Each point is reached from the start by the listed moves, each made 0, 1 or 2 times, or once backwards (-1), plus a little noise. Is the number of moves made odd or even? Then give how often each move was made.

Moves:
(1): [ 0.24,  0.09, -0.09, -0.14, -0.33]
(2): [-0.12,  0.07, -0.25,  0.38, -0.17]
(3): [ 0.11,  0.11,  0.40,  0.25, -0.14]
Start: [ 0.01, -0.01,  0.01,  0.02, -0.28]
Points:
[ 0.34,  0.22,  0.34,  0.16, -0.79] => even (1, 0, 1)
[ 0.35,  0.16,  1.04,  0.17, -0.35] => odd (0, -1, 2)
[ 0.19,  0.04,  0.68, -0.05, -0.22] => even (0, -1, 1)

Moves:
(1): [ 0.07, -0.21,  0.14,  0.24, -0.02,  0.25,  0.02]
(2): [-0.13,  0.14, -0.30,  0.26, -0.20, -0.10, -0.07]
(3): [ 0.00, -0.07, -0.09, -0.21,  0.05,  0.26, -0.08]
(4): [-0.02, -0.17,  0.18, -0.04, -0.15,  0.16, -0.15]
(5): [-0.01,  0.42,  0.20,  0.08,  0.31,  0.02, -0.10]
(6): [-0.17, -0.17, -0.18,  0.09,  0.03,  0.03, -0.20]
Start: [ 0.01, -0.06,  0.02, -0.02,  0.06, -0.06,  0.05]
Points:
[-0.46,  0.49, -0.99,  0.63, -0.17, -0.92, -0.04] => even (-1, 2, -1, -1, 0, 1)
[-0.44, -0.03, -0.75,  0.70,  0.03, -0.50, -0.18] => odd (0, 1, -1, -1, 0, 2)
[-0.11,  0.16, -0.19,  0.47, -0.16, -0.44,  0.04] => even (0, 1, -1, 0, 0, 0)
[-0.38,  0.07, -0.04,  0.86,  0.55,  0.71, -0.64] => even (2, 1, 1, 0, 2, 2)
